Each row of a before or after table is a point. One or more steps were done to the points. Then noise was added and the rows were shuffled. The steps act on how far a point lies along the listed directions, d1 being the first. Write out the steps. A step turns or swaps two directions, mirrors them in a line or flattens them onto one, adds a multiple of one to another, or multiplies one. Angles are multiples of 10 degrees, from the lower direction toward the higher: turns from -170 to 170, lines from 10 to 170 but not 90. Use the fewest steps. Two steps may share a direction if one is a turn and the other turns, adds or multiplies; they go together, in the order done. Otherwise the lowest direction goes first.
(in the rows, 128 means zero)

Directions:
(1): [142 126 186]
(2): [ 70 130 142]
(3): [131 187 130]
Before (12 x 3):
[[162 123 123]
 [167 134 143]
 [141 178 131]
 [161 162 142]
 [123 192 121]
 [184 155 130]
 [189 129 120]
 [106 131  95]
 [ 65 139  95]
 [ 80 135 104]
 [115 193 159]
 [167 130 132]]
After (12 x 3):
[[128  93 166]
 [113 172  75]
 [125  65 137]
 [106 185  59]
 [102  76 154]
 [ 75 151 183]
 [128  92 148]
 [ 80 120 145]
 [115 145  71]
 [ 99 101 166]
 [ 62 137 126]
 [130  94 131]]
Steps: multiply d1 by 1.6; swap d2 and d3

Directions:
(1): [126 119 103  65]
(2): [ 68 148 151 118]
(3): [115 162  73 145]
(4): [157 183 150 111]
Before (12 x 4):
[[146 126  95 110]
 [114 102 133  94]
 [208 141 156 102]
 [197 174  98 118]
 [162 114  74 137]
 [110 185 129  51]
 [184 150 209 122]
 [163 160 126  78]
 [120 114 162 120]
 [116 131 115 173]
 [180 116  76  88]
 [149 104 174 118]]
After (12 x 4):
[[128 146 104 127]
 [ 92  82 137 134]
 [127 161 122 121]
 [112 116 153 118]
 [108 146  74 150]
 [106 169  87 137]
 [115  37 107 155]
 [115 104 153 126]
 [108  74  68 157]
 [151 119  48 158]
 [193  90 132 136]
 [144  95  93 146]]
Steps: multiply d1 by 0; turn d2 and d3 by -60 degrees; turn d2 and d4 by 120 degrees

Directions:
(1): [ 97 133 190 137 127  83]
(2): [131 127 143  46 119 130]
(3): [177  81 170 138 137 148]
(4): [105 159 154 129 171 183]
(5): [ 94 109 138 137  67 167]
Before (10 x 6):
[[137 152 177 103 190 214]
 [177 115 178 133 145 137]
 [120 132 116 170 151 194]
 [ 95 125 158 100 107 135]
 [161  91 147 168  99  57]
 [190 109  64 138 171 124]
 [ 42 191 144 147 136 132]
 [151 124 141 135 153 144]
 [ 90 139 129  70 152 104]
 [155 160  28 161 173 128]]
After (10 x 6):
[[ 96 119 109  75 115  96]
 [145 126 110 147 122 110]
 [155 119 142 165 112 114]
 [ 99 110 177 176  96 180]
 [186 119  94 123 159  49]
 [139 157 128  91 166  72]
 [138  87 114 155  79 149]
 [174 117 115 154 174 104]
 [109 146 132 100 159 124]
 [146  96  99 143  78 126]]
Steps: multiply d1 by 0.4; flatten d2 and d3 onto the line at 140 degrees; turn d4 and d5 by -120 degrees

Directions:
(1): [161  98 122  57 144 121  87 146]
(2): [114 131  51 108 105 169 149 141]
(3): [139  85 100 137  87  72 134  88]
(4): [154 168 100 124 173 128 121  63]
Before (13 x 8):
[[133 157 159 127 129 138 115 141]
 [103  79 187 216  76  57 159  98]
 [126 173 145 132 141 173 137 160]
 [137 139 172 107 185 125  88 109]
 [103 148 136 189  92 172 184 117]
 [164 114 201  99 169  80  73 156]
 [ 93 163 149 170 140 162 158 177]
 [108 105 124 139 125 124 135 117]
 [156 113 168 123 117  79  65 141]
 [126 101 116 148  85  87 118 163]
 [134  83 103 105  81  71 119 110]
 [ 99 123 122 196 118 111 133 116]
 [134 125 102 201  79  98 147  64]]
After (13 x 8):
[[116  68 100 107  85 101 122 132]
 [109 180  99 171 128 145 136 150]
 [174 161 132 124 167 145 127  48]
 [ 88 164 114 121 121 183 146 174]
 [130 149  79 131 172 142 104 101]
 [150 138 129 162 156  71 134  63]
 [165 121 150 143 121  73 121  89]
 [109 125  73 152  64 137 128 155]
 [104  82  68 152  45  97 156 157]
 [109 131 120 130 149 147 130 115]
 [160 178  84  94 171 196  95 125]
 [139 127 122 133  95 101 122 110]
 [116 179  17 127 150 196 162  78]]
Steps: turn d1 and d4 by -100 degrees; turn d2 and d3 by -140 degrees

Directions:
(1): [ 89 168 101 151 180  99 137 113  81]
(2): [152  97 182 125 167  78  97  96 128]
(3): [156 117  65 151 126 138  86  74 145]
(4): [ 70 102 143 120 121 145 165  65 149]
(5): [154 119 156 160 165 202 135 121  98]
(6): [130 129 105  50 183 151 124 134 147]
Before (8 x 9):
[[141 101 124  96 144 134  74 120 141]
 [145 116 135  97 207 110 128 143 141]
 [131  81 141  64 154 154 156 117 136]
 [ 97  91 229 184  19  83 179 159 121]
 [121 156  88 101 114 148 135 149 118]
 [105 178 100  89 184 128  94 158 111]
 [ 97 117 143  84 100  82 133 126 134]
 [166 118 149  57 123 121 119 186 145]]
After (8 x 9):
[[162 152 139 127 129 132 127 192  91]
 [132 136  79 112 130 154  87 149 124]
 [118 126 149 121 134 188 153 138  96]
 [167 125 154 118 153 117 105 122 102]
 [158 154 135 116 153 133  75 175 113]
 [134 117  97  58 151 127 146 158 120]
 [ 38  98 217 192  68 141 218 108 104]
 [147 148  85 116 141 127 138 194 140]]
Steps: multiply d1 by 0; turn d2 and d5 by -170 degrees; turn d4 and d6 by 40 degrees; add 0.3 times d3 to d6

Directions:
(1): [ 86 154 138  93 150  60 156 106  88 128  94]
(2): [114  68 194 117 140 150 127 115  79 109 159]
(3): [ 97 148 141 117 101 162  73  67 127 174 107]
(4): [127 134 152 143 179  90  66 110 174  88 140]
(5): [129 167 149 222 118 117 138 116  91 133 143]
(6): [125 117 164 121 105  79 118 166 151 198 165]
Before (12 x 11):
[[116 147  67  58 168 100 154 122 142  80  55]
 [ 99 123 150 104 171  59 168 148 110  86 157]
 [113 104 175  78 120  92 166 139  81 161 132]
 [129 177 105 144 125  87 166 172 115 162 106]
 [143 141  81 110 140 163 129 118 161 126  86]
 [141 123  86 111 147 111 166 180 174 135 142]
 [150 160 107 155 164  84 100 138 169 115 145]
 [142 152  69 140 151 157 117 100 151 152 110]
 [137  95 147  94 126 138  80 128 166 115 156]
 [ 97 104 107  41 136  94 156 142 106 151  93]
 [127  84 165 150 130  95 146 143 111 152 147]
 [136 114 140 148 131 176 105  84 123 116 134]]
After (12 x 11):
[[148 148 134 163 135  58 151 175 127 157 161]
 [163 150  95 167 136 161  81 117 201 129 117]
 [121  73 136 110 133 104 193 141  81 128 111]
 [152 113  59 106 130 164 128 152 167 117 102]
 [166 147  73 145 163  97 107 173 221 101 120]
 [120 109 129  98 168  51 226 193 113  82 163]
 [186 127  58 168 145 136 199 209 176  97 161]
 [166  89 113 106  75 191  81 155 200 161 168]
 [122 113 165 118 126 152  76  75 146 146 139]
 [134 158 101 174 152 145  86  84 162 169 125]
 [129 109 123  72 124 145 175 131  94 116 102]
 [118 180 116 164 150  72 205 151  63 110  97]]
Steps: add 1.5 times d5 to d1; turn d2 and d5 by -40 degrees; multiply d3 by 2; turn d4 and d6 by 80 degrees

Directions:
(1): [ 94 207 133 113 188 127 117 154 164 153 135 136]
(2): [135 109 181 105 122 125 115 166 152  79 182 181]
(3): [109 117 161 115 117  83  99 165  84 168 164  73]
(4): [157 161  80 125  87 115 101 173 159  81 124  85]
(5): [103  95  75  48 152 127 130  99 137 115 161 111]
Before (8 x 12):
[[110 131 135  98 144 111 120 171 144 126 150 112]
 [115 139 101 123 158 137 151 111 144 125 140 132]
 [ 95 105 171 103 148  72 111 137  72 181 159  80]
 [ 90  85 140  99 132  81 134 119  44 207 165  63]
 [ 76 152 153  84 178 100 113 162  87 214 167  88]
 [106 139  80 109 170 153 124 136 149 124 117  92]
 [120  94 187 163 129 134 129  96  96 170 122 152]
 [124  73 135 108 161 161 172  63 154  88 115 187]]
After (8 x 12):
[[128  76 101 109 124 146 123 138 125  98 137  96]
 [145  97 100 120 118 148 150 124 157  84 113 144]
 [122 147 149  71 160 138 135 165 193  59 196 213]
 [113 196 160 143 152 118  92 166 161 148 136 129]
 [140 143 145  95 149 130 125 151 193  48 157 194]
 [166 133 105  84 101 147 117 185 190  31 165 170]
 [127 127  91 124 129 120 138 126 131 118 144  97]
 [ 91 178  77 109 187 124 138  98 150 159  87  74]]
Steps: turn d1 and d4 by 120 degrees; turn d2 and d3 by -120 degrees; add -0.7 times d5 to d3

Directions:
(1): [108  47 152 212 136 133 122 111 103 129 146 120 115 119]
(2): [ 71 129 147 115 177 118  98 171 115  49 130 128 157 136]
Before (10 x 14):
[[176 138  94 129  95 137 151  95 153 210 118 123 115 128]
 [203 171 104 101  91 147 169  95 158 196 116 128  81 131]
 [147 122 117 117 108 142 158 118 144 159 113 103 115 112]
 [109  96 170 158 158 164 117 134 147  88 129 123 135 154]
 [184  74 107 156  83 150 157  95 129 173 128 133  91  99]
 [139 104 149 147 137 141 145 115 122 125 125 119 104 129]
 [114 172 116  61 126 141 134 166 138 121 117 132 127 136]
 [182  97 137 174  85 118 149  84 131 199 127 124  85 111]
 [111 103 148 135 140 136 128 137 120 116 133 126 137 136]
 [202 249  74  13  74 127 161 120 165 174  85 149 126 126]]
After (10 x 14):
[[ 92  64 177 189 162 107 103 143 102  85 136 117 122 117]
 [134  46 156 221 138 148 139  98 111 148 143 114  80 121]
 [120 141 137  96 135 135 133 145 133 117 123 131 142 144]
 [123 125 151 124 151 134 138 137 124  95 118 122 118 133]
 [112  84 137 152 130 142 142 126 128 128 124  97 117 111]
 [100  46 143 171 149 143 112 144 103  69 137 128 125 106]
 [151 128 112 120  88 151 158 117 134 189 124 129  95 126]
 [189  47 121 229  64 147 163  51 111 227 129 129  76  99]
 [103  54 138 206 145 133 117 115 114 143 140 117 126 122]
 [131 164 149  88 146 163 126 147 170  95 115 128 143 160]]
Steps: turn d1 and d2 by 100 degrees

Directions:
(1): [ 90 101 108 132 111 113 181  87 192  90 143  86 148 141 154 161 144  70]
(2): [141  93  84 112  90 149 150 159 137  83  89  82  76 131  63 102 131 156]
(3): [114 136 124  58 103  74 110  79 141 181 109  98 105  94 127 170 127 172]
(4): [130 120 161 117 167  93 120 165 105 120 175  82 166 122  54 164 176 119]
(5): [153 179 158 109 132  64 168 175 137 117  95  85 143 126 171  70 120 124]
Before (12 x 18):
[[ 81 147  93 108  96 134 159  79 150 150 136 150 125 131 170 152 102 125]
 [111 104 160 163 142 149 121 141 113 124 151 166 196 122 110 148 160 102]
 [115  56 102 123  81 163 130  87 149 137 126 141 103 126 118 171 144 120]
 [120 126 153 157 145 127 149 146 143  85 142  92 179 164 125 114 138  81]
 [154 102 102 159 148 191 174 199 145  49 137 111 132 166  77  87 143  83]
 [118 100 137 144 137 132 135 134 124 123 147 131 141 143 109 158 151 125]
 [136 136 151 101 177  94  56 143  78 183 170 182 154 106  84 179 159 145]
 [163 155 130  95 115  63 169 170 126 118  89  76 108 136  83  83 139 171]
 [176 123 115 172 146 190 143 201  82  85 115 150 108 166 112  40 116 117]
 [148 168 171 132 141 134 113 176  99 136 118 158 133 146 151  88 122 138]
 [124 108  67 191  93 217 154 127 125  83 122 159  96 156 163  95 108 103]
 [129 186 187 120 195 109 126 204  76 140 161 162 176 133 133 125 134 108]]
After (12 x 18):
[[160 163 113 114  98  99 163 139 136 137  68 126  93 142 150  64 103 168]
 [153 163 175 137 148 120 128 198 100 117 127 136 148 152 135  81 135 125]
 [109 151 119 189 132 157 153 111 130 113 160 160 162 150 223 119 125  63]
 [141 156 150 111 168 116 164 248  89  79 130 102 142 143  66  93 149 120]
 [118 124 134 137 119 111 169 146 164  71 110  64 153 163 130  98 132  92]
 [146 131  97 157 121 174 205 165 185  58  96 123 125 170 179  53 104  63]
 [110  71 116 126  91 160 115  69 143 165 135 166 114 118 139 187 142 122]
 [115  88 139 149 118 144 147 165 126  89 129 116 168 126  79 127 165 115]
 [116  93 118 141 112 137 148 135 135 110 123 119 119 140 105 145 142 136]
 [ 79 146 122 100 127 111 132  84 122 168 176 150 155 123 136 190 128 128]
 [170 159 134 183 154 157 174 185 106  82 113 154 140 171 193  25 102  83]
 [152  94 106  99 140 141  72 180  77 129 139 149 100 117  10 149 164 167]]
Steps: add -0.5 times d3 to d5; turn d1 and d3 by 20 degrees; turn d2 and d4 by -80 degrees

Directions:
(1): [115 134 120 155  95 131 173  85 155  84  76 149 189 176 175  99  98 160
 117 105]
(2): [103 117 164 124 101  83 153 176 179 141 158 189  70 171 145 120 132 114
  79 112]
(3): [160 117  73 140 125 103 113 191 164 124  74 114 122 100 199 176 155 148
 124 150]
(4): [ 77 121  95  90 125 131 116 127 115 145 168 175 170 138 150 208  64 120
 142 150]
Before (10 x 20):
[[131 126 123 121 124 106 132 175 150 147 139 140 102 133 143 129 151 127
  121 142]
 [139 126 143 122 113  97 115 195 150 132 137 149  67 126 139 128 156 112
  108 131]
 [150 128 109 142 115 114 135 166 157 124  94 118  97 113 171 120 157 133
  117 129]
 [134 134 122 154 119 123 119 112 140 107  83 106 134 133 144 103 135 138
  131 120]
 [133 131 135 143 136 147 120 103 116 107 126 123 156 121 111  95 122 138
  137 130]
 [136 109 120 151 101  91 140 175 170 112 104 155 111 165 178 128 150 138
  104 112]
 [123 122 135 150 134 142 132  90 120 111 118 123 148 132 118  99 117 135
  143 116]
 [132 135 144 148 131 140 155  86 118  99 103 120 157 145 121  94 120 151
  126 113]
 [153 128 137 164 109 135 150  99 123 111  97 109 134 147 118  58 152 159
  119 112]
 [124 114 118 110 142 103 100 179 131 157 141 136  74 108 136 171 145 104
  111 140]]
After (10 x 20):
[[135 119 106 135 163 156  86 109  85 131 136  89 144  80 104 148 123 121
  172 143]
 [ 98 125 156 127  92  86 172 167 185 138 149 199  99 194 161 105 128 125
   87 116]
 [102 114 146 148  89  80 173 151 192 116  97 185  97 188 181 103 128 133
   67  93]
 [107 122  98 100 142 151  98 116  78 157 175 134 152 116 104 170 103 130
  153 156]
 [132 133 121 106 167 151  96 113  72 141 153  99 146  90  91 167 118 127
  163 148]
 [106 134 123 118 134 149  96  84  92 134 139 113 149 119 105 137  99 114
  156 135]
 [ 76 121 181 120  58  57 175 197 209 123 152 248  67 217 183 116 111 112
   52 102]
 [147 133  98 128 161 165  83 110  84 124 129  91 170  76 103 145 122 135
  167 155]
 [ 80 128 146 120  94 119 161 112 146 125 156 183 127 172 143 119  97 115
  108 108]
 [ 66 101 206 124  78  70 173 168 182 137 208 244  65 233 127 100 115  95
   60  85]]
Steps: turn d1 and d3 by -130 degrees; multiply d2 by 3; multiply d4 by -1
